Every row gives one point. The points of each table are mixes of a few directions, plus a little noise. Count the directions of each table, and those that both share. Where both have some left over, give the other angles between the two spaces (their principal angles), to ten degrees, smallest first.
In the rows, zero is written as 128.

First, 4 rows:
[[154 137]
 [120 125]
 [ 64 107]
 [174 143]]
Second:
[[ 74 140]
 [200 113]
 [150 125]
 [106 133]
 [150 123]
 [ 89 137]]
Directions: first 1, second 1, shared 0; angles 30

First:
[[168 135 142 155]
 [ 90 122 115 103]
 [ 48 154 179 137]
 [172 139 150 161]
 [ 90 109  91  87]
 [196 107  92 127]
 [128 134 141 138]
 [133 120 111 117]]
Second (7 x 4):
[[174 174 127 126]
 [ 88 121 102 161]
 [135 173 141 160]
 [143 126 156 111]
 [109 116  94 139]
 [115 126  98 141]
 [134  60 177  60]]
Directions: first 2, second 3, shared 1; angles 50

First, 7 rows:
[[ 89  78  96 101 157 120 100  50]
 [163 186 154 153 117 109 137 126]
 [159 149 149 135 120 118 156 201]
 [135 120 143 123 122 111 140 157]
 [ 81  55  85  93 156 135 103  82]
 [138 143 100 132 144 155 127 137]
 [135 166 163 158  80 150 132 146]]
Second:
[[184  97 127 140 117 122 153  91]
 [124 136 100 150  99  97 170 108]
 [183 101 129 117 126 167 155 114]
 [113 116 148 143 148 120  58 153]
 [ 77 125 111 184 123 112  57 184]
 [168 108 123 119 125 168 152 125]
 [ 97 177 142  64 140 132 173 112]
 [154 113 120 149 113 102 145 100]
 [ 61 147 131 142 143 124  59 184]
 [119 157 149  72 145 135 157 109]]
Directions: first 4, second 4, shared 1; angles 80, 80, 90

First:
[[126 143 164  89 141 136 113 129 138 135 136]
 [110 131  86 159 122 146 174 161 123 127 107]
 [123 136 145 105 132 132 112 126 133 135 136]
 [157 130 153 140 148 132 186 151 131 109 100]
 [127 119 110 143 118 120 117 117 122 128 132]
 [113 126  91 151 117 134 144 140 122 130 121]
 [139  76  66 186  83  71  45  49 105 125 164]
 [ 98 145 138  83 126 141  85 125 136 149 150]
 [117 127 119 122 120 126 103 118 127 136 140]
 [ 81 153 133  71 124 150  79 132 138 158 154]
 [217 123 203 160 176 120 249 159 133  77  69]]
Second, 9 rows:
[[128 128 138 114 129 124 106 116 129 132 139]
 [156 116 146 137 132 110 128 111 126 116 127]
 [122 143 129 130 141 152 181 167 131 125 104]
 [131  96  72 183 100 100 107  98 111 122 135]
 [112 143 132 111 133 145 137 148 133 136 125]
 [103 149 188  29 133 128  18  90 144 160 182]
 [109 132  61 190 123 158 228 190 119 119  82]
 [188 105 165 152 139  95 137  98 124 100 121]
 [104 140 124 106 124 140 110 133 132 142 138]]
Directions: first 3, second 3, shared 3

First (10 x 14):
[[110 139 147 146 127 133 113 140 120 160 127 113 151 139]
 [100 138 155 140 131 138 113 131 127 151 121 115 142 138]
 [135 117 120 136 138 188 162 122 131 105 170 181  47 144]
 [156 138  82 125 118 140 118 126 119 141 138 184 112 165]
 [124  97 137  62 138  41 131  75 169  29  51  62 158  43]
 [139 133 100  86 119  49  86 101 139 114  59 107 194 113]
 [150 130 107 142 121 147 141 148 115 144 160 153 109 145]
 [114 109 148 130 145 176 163 111 141  89 154 149  59 119]
 [135 131 145 156 123 132 148 171 109 157 164  95 141 117]
 [116 150 140 156 120 135 104 157 109 188 136 119 163 156]]
Second, 11 rows:
[[129 105 136 138 120 156 129 151  87 105 139 150 150 186]
 [112 190 114 113 133 111 121 156 101 163 151 161 128 160]
 [121  97 144  95 111 130 126 166  96  56 112 119 162 174]
 [146 113 104 135 113 146  89 105 144 154 154 171 152 102]
 [141 156 134  89 212 114 165 103 104  45 110 108 151 111]
 [134 113 123  89 129 110 120 127 118  69 114 131 160 125]
 [132  85 121 224  64 128 144  87 171 233 125 134  45 129]
 [146 143  97 113 140 128  98 105 123 133 152 180 162 111]
 [109 148 152 168 128 128 158 136 162 190 118  73  62 109]
 [117 157 158 121 174 153 138 144 150 130 127  68 122  82]
 [122 100 127 123  84 103 119 129 150 128 107 114 115 119]]
Directions: first 4, second 6, shared 1; angles 30, 60, 90

First (9 x 20):
[[157 107 120 127 153 138 122 112 119 143 174 149  86 133 135 132 131 121
  133 109]
 [ 98 143  84 121 105 164  96  87 135 138 182  92 101  97 152 143 156 119
  120 122]
 [119 135  76 110  83 102 131 135  66 133 111 137 152 130 135 140 107  75
   99 170]
 [165 106 130 123 136  90 153 156  82 132 103 174 137 157 117 125  95 101
  122 144]
 [141 108 102 128 120 135 140 148 115 135 169  95  94 131 148 118 138 135
  183 100]
 [140 123 141 127 123  92 154 163 103 120  77 151 162 150 113 120 101 118
  125 149]
 [ 58 191 171 133 115 141  94  87 191 103  53 126 203  97 102 142 136 144
   45 171]
 [ 86 162 153 134 123 146 108 104 176 114 100 111 159 106 118 133 143 150
   98 138]
 [187  76 174 150 194 145 154 159 166 134 183 118  59 151 131  99 145 189
  225  48]]
Second (11 x 20):
[[131 145  96 124  85  85 175 206  64 124  75  85 143 147 117 144 155 115
  160 149]
 [ 94 105 179 120 137 176 122  56 132 109 174 203 161 145 152  82 102 118
  119 121]
 [146 127  92 122  92  67 159 197  79 129  64 110 157 141 118 132  97 104
  137 161]
 [107 111 166 124 144 167 113  66 146 118 168 183 144 133 145  98 106 125
  114 118]
 [126 135 143 136 159 165  99  88 175 135 170 121  90 109 129 139 159 153
  120 101]
 [141 149 125 144 170 161  88 102 197 148 168  80  56  90 117 167 188 170
  119  91]
 [114 136 117 119  84 104 179 180  57 114  92 118 161 158 128 123 145 107
  161 147]
 [141 135 125 137 157 142  98 110 174 141 148 107  90 103 122 148 145 150
  115 110]
 [141 112 104 117  91  69 157 180  76 123  67 144 180 148 125 111  62  93
  128 169]
 [141 144 121 140 158 147  99 115 177 144 153  89  75 100 119 159 170 158
  122 103]
 [127 109 139 124 131 126 120 107 132 123 129 167 152 132 136 106  80 115
  112 137]]
Directions: first 4, second 3, shared 1; angles 50, 90

First, 11 rows:
[[133 124 137 118 122 119 106 140 126 134 147 134 129  97 153 165 154 133
   99 138 146 120 115 123 141 115 123 108 148 127 101 145]
 [125 130 122 135 132 134 143 120 128 124 115 124 128 151 111 102 111 124
  148 121 116 134 137 131 119 137 131 142 114 128 147 116]
 [121 132 116 140 135 140 159 111 130 120 103 122 127 171  94  77  94 121
  167 113 103 140 145 135 110 145 134 155 101 130 164 106]
 [133 124 139 116 122 118 102 141 126 135 149 134 128  92 157 171 156 134
   96 140 149 118 113 123 142 113 123 105 151 126  98 146]
 [121 132 117 141 136 139 157 111 129 120 104 122 127 168  96  79  96 122
  165 114 104 140 143 134 111 145 134 153 101 129 163 106]
 [135 124 139 114 120 115  96 146 127 135 154 136 128  85 163 180 162 135
   89 142 154 116 111 122 147 110 121 102 156 126  91 151]
 [126 128 125 131 130 131 136 123 128 127 121 127 128 140 119 114 119 126
  138 124 121 131 133 129 123 133 129 136 120 128 137 122]
 [140 122 149 105 114 108  75 157 126 142 172 140 128  55 187 216 188 139
   61 154 171 107  98 118 159  97 117  82 176 126  65 167]
 [128 128 127 129 128 128 130 127 128 128 126 128 128 129 126 125 127 128
  129 127 126 128 128 129 127 129 128 129 127 128 129 128]
 [124 130 122 135 131 134 144 119 129 125 116 125 128 150 111 102 111 125
  148 120 115 135 138 130 119 137 131 142 114 129 146 116]
 [121 133 116 143 136 141 161 110 131 121 101 121 128 171  93  75  92 121
  168 113 102 140 146 134 110 147 135 156 100 130 166 105]]
Second:
[[126 103 124 142 120 119 127 120 108 144 139 125 123 134 118 143 114 114
  140 123 137 128 130 113 127 110 138 118 126 124 139 139]
 [132 123 128 140 110 124 144 143 134 120 135 129 128 147 114 139 118 164
  157 119 152 119 112 107 146 105 162 112 145 167 133 122]
 [149 200 137 139 140 140 112 128 148 129 143 121 149 119 137  85 181 192
  133 149 131  98 138 141 133 152  78 116 116 111 159 116]
 [117 117 129 101 131 133 143 143 145 102 101 137 122 127 136 135 111 110
  110 120 116 147 116 140 127 137 150 149 142 150  91 119]
 [134 130 128 144 119 124 130 129 124 134 142 125 131 137 119 130 130 151
  148 127 144 117 126 114 137 114 135 113 130 138 145 129]
 [103  81 122  93 153 126 113 101 103 139  98 134 110  98 149 142 104   7
   66 128  78 170 148 160  88 156 105 170 107  68  88 148]
 [139 169 133 131 136 136 119 128 141 127 133 125 140 121 135 103 158 160
  127 140 126 113 134 138 130 144  99 124 121 118 142 121]
 [125 102 125 135 115 121 138 132 120 129 131 129 122 140 117 147 108 126
  143 118 141 131 119 111 135 107 157 121 138 148 127 131]]
Directions: first 1, second 3, shared 0; angles 90

First:
[[121  77 158  91 130 135  81 134  72 134  99 118 104 134 157  61 133 147
   98 113 168  99 149  88 152 141 170 136 158 108 168 114]
 [129  76 147  86 117 142  90 113  54 131 115 146 109 147 139  77 153 174
  108 110 171  70 128  89 123 157 189 127 134 120 154 127]
 [111 115  91 104 112  95 116  89 185 121 171 179 138 115 142  98 138  96
  132 171 139 132 136 102 101 135 101 127  93 157 115 120]
 [149 178 119 181 129 147 187 124 133 125 138 130 153 150  87 226 134 150
  168 117  87 134  84 189 103 123 116 117  98 131  90 156]
 [176 202 152 186 147 181 176 214  83 129  93  28 124 112  56 227  90 168
  128  47  70 139 105 183 148  98 132 120 177 116 112 149]
 [121  92 166 112 142 138  95 143  83 138  86 103 108 141 162  79 127 137
  105 112 158 120 148 111 166 132 162 141 162  92 170 115]
 [124  86 158 123 130 141 119  96  65 137  98 155 125 182 160 116 162 168
  137 127 162  93 112 134 134 154 181 135 116  95 153 135]
 [128 136 126 129 131 127 124 145 139 128 128 109 125 112 125 123 114 116
  120 124 119 140 138 122 138 118 117 129 143 130 129 123]
 [101 110  96 102 115  88 113  88 196 122 166 179 136 112 153  87 135  81
  130 180 142 145 144 101 111 130  93 130  99 152 121 113]
 [141 200  82 155 123 117 170 155 209 117 173 108 144  76  74 190  98  92
  139 131  70 170 122 147 102  98  61 114 122 169  79 136]
 [107 132 111 140 132 100 137 106 194 127 144 154 141 127 154 125 126  81
  143 171 123 167 137 140 130 116  89 136 105 129 122 118]]
Second (9 x 32):
[[ 84  72 154 112 158 119 108 111 136 138  66 130 117 171 236  69 144 121
  144 171 179 167 150 150 188 125 147 144 150  55 212  66]
 [106 129 163 214 139 119 127 150 115  91 134 178 123 171  60 194 111  65
  145  91 102 163  90 148  77 143  80 154 136 103  69 183]
 [105 196 110 129  37  68 118 118 110 224 182 133 169 133  86 123 149 106
  116 142 143 155 148  49 137 168 128 177  98 211  92 226]
 [158  75 163  96 166 147  96 122 129 103 109  94 110  90 170  44  94 101
   67 132 129  80 176 106 172  99 135 125 126 123 135 114]
 [118 111 112  95 121 132 117 127 109 128 122 138 115 133 140 114 150 169
  140 125 153 117 120 119 116 143 156 115 145 119 161  94]
 [177 162 126 134 134 165 162 141 108 127 129  84 136 106  97 169 118 171
  119 101  94  89 117 152 130 111 146 106 117 147 107 143]
 [124 138 104 125 121 133 140 133 127 117 135 144 123 134 108 162 143 158
  156 119 128 132 101 144  95 137 131 111 137 125 132 109]
 [122 133 121 137 147 117 144 115 188 127 125 121 140 121 169 122 117  94
  135 166 118 160 144 154 154 104  98 131 113 119 136 108]
 [159 138  98 109 129 154 141 137 128  96 150 126 118  95  87 155 125 166
  129 103 106  90 107 133  84 123 131  91 129 150 109 113]]
Directions: first 4, second 6, shared 3; angles 60

First:
[[147 131 119 129 163 104 149 154 104  95 143 120 152  99 142 175 146 118
  132 157 123 156 127 196 123 163  83 115 123 211 156 151]
 [137 123 115 156 106 143 200  73 107 148 142 143 116 138 116  46  93 125
  117 114  58  83 116  31 134  92 182  94 129  85  96 153]
 [145 103 128 100 137 146 104 152 144  94  80 148 145 113 138 199 115 147
  137 129 138 172 138 177 145 170  84 191 119 126 186  97]
 [117 137 147 125 120 122  83 132 133 132 131 117 109 120 140 108 146 105
  121 128 166 139 155 156 124 129 114 124 120 135 109 127]
 [131 134 103 131 152 114 161 139 117 132 153 116 153 140 117 162 139 149
  129 146 105 111  91 133 121 121 130 102 149 168 137 144]
 [120 124 118 123 123 140 121 124 136 148 126 131 122 144 119 133 119 151
  121 128 122 111 114 116 130 109 134 132 141 110 129 120]
 [130 136 153 147 129 109 156 134 132  98 122 125 146 121 132 127 132 109
  161  98 131 144 132  90 124 157 171 131 114 115 122 123]
 [ 99 136 145 116  94 147  47 113 146 175 127 127  76 148 124  69 132 121
  100 121 175 111 156 125 128  85 128 131 134  77  88 109]]
Second, 9 rows:
[[148 109  95 107 154 137 142 149 125 112 116 137 156 122 127 202 119 162
  124 155 105 142 106 178 138 146  80 148 138 168 182 126]
 [128 151 162 170 115 102 172 100 105 119 156 115 115 112 137  39 138  71
  141 106 120 119 151  69 114 128 181  82 105 123  72 159]
 [119 119 131 102 113 150  53 130 139 148 110 133  94 127 136 122 127 130
  100 141 167 140 158 181 136 116  77 152 128 118 132 111]
 [143 103  80  95 162 143 141 162 140 116 107 141 175 140 115 249 115 195
  132 153 100 136  78 174 140 145  87 165 153 159 203 110]
 [123 136 148 137 113 126 110 114 121 134 134 124 101 118 138  75 133  97
  119 124 145 130 158 126 125 121 128 116 115 120 100 136]
 [130 135 131 144 132 115 166 124 123 120 139 124 143 130 124 122 130 123
  144 117 110 119 114  93 122 132 162 113 127 128 119 137]
 [120 126 135 118 116 138  85 125 134 141 121 129 104 128 133 111 129 122
  113 131 153 133 149 149 131 118 108 137 126 116 121 120]
 [111 130 115 122 133 128 137 143 159 141 122 128 159 167 102 183 125 176
  151 106 121 105  77  79 124 119 181 144 154  90 138 101]
 [129 143 156 156 115 113 144 104 107 122 147 119 106 108 142  50 136  76
  127 119 131 128 161 104 120 127 147  95 106 130  85 153]]
Directions: first 5, second 3, shared 3

First, 10 rows:
[[125 127 130 130 125 128 126 126 128 129 125 128 128 129 127 130 128 129
  128 129 127 129 128 129 128 128 129 129 127 127 131 129]
 [146 137 109 105 160 138 136 139 131 124 143 124 130 119 133 118 127 125
  128 122 137 109 131 123 135 131 116 127 136 128 111 122]
 [ 76 102 177 191  42 101 104  97 120 139  85 139 126 153 112 160 131 137
  127 147 104 179 121 141 108 116 162 129 106 129 174 148]
 [139 134 117 115 148 135 133 136 129 126 138 125 129 122 131 120 127 126
  128 122 132 115 129 125 133 130 120 127 133 128 116 124]
 [ 67  97 188 202  24  97  99  90 119 141  75 141 123 159 110 166 129 139
  126 150 100 188 120 144 104 113 171 129 100 129 183 153]
 [200 163  59  42 249 164 162 171 139 114 191 112 134  92 149  84 127 115
  129 103 161  58 138 110 155 145  81 126 159 125  65  99]
 [122 125 133 134 119 126 125 125 127 129 123 128 127 131 128 131 129 129
  128 130 125 133 128 129 126 126 132 129 125 129 134 131]
 [120 124 136 138 115 124 123 122 127 130 121 131 129 132 126 135 128 129
  129 131 124 135 126 131 124 126 133 129 126 128 135 131]
 [148 138 110 105 159 138 138 140 130 123 146 125 129 119 135 116 127 125
  128 121 137 109 132 122 135 132 115 128 136 129 111 120]
 [136 131 121 119 140 132 133 133 129 126 135 127 130 125 130 123 129 126
  127 126 131 120 128 126 131 129 123 128 130 129 122 125]]
Second:
[[103 110 103 196  96 178 146 151  96 127 161  81 120 107 149 153 165 157
  128 115  44 146 123 117 146 117 153 150 177 152 173  83]
 [100 181 127 121 144 130 122 132 120 142 125 150 136 140 110 134 135 138
  102 141 137 140 137 137 129 114  87 118 107 133 113 132]
 [132  86 129 123 143  82 122 127 176 117 109 172 119 133 117 119  95 121
  145 125 154 137 115 133  92 117 132 111 128 129  91 184]
 [155 147 118 121  95 135 125 109 118 108 143  82 125 126 117 122 120  97
  119 129 121 113 115 124 144 156 160 133 139 114 169 103]
 [149  89 170  78 177 118 140 118 141 136 117 182 136 146 155 112 127 142
  144 121 157 114 156 131 129  99  85 133 109 119  82 150]
 [138 132 144 101 106 143 100 114 130 128 130 153 143 138 144 106 135 129
  127 132 151 122 116 141 126 134 134 108 136 122 112 148]
 [123 111 133 127 123 112 103 134 146 139 102 156 132 121 135 118 119 131
  147 132 171 130 117 135 101 146 146 107 116 129  97 166]
 [131 135 121 146 154 127 164 141  97 142 122  68 116 107 125 153 134 122
  135 124 114 113 157 104 152 147 129 166 100 123 163  70]
 [121 160 108 140 113 127 132 123 128 112 145 109 122 134 100 135 123 116
  104 132 103 137 117 129 133 124 127 127 140 130 153 117]]
Directions: first 1, second 6, shared 0; angles 60
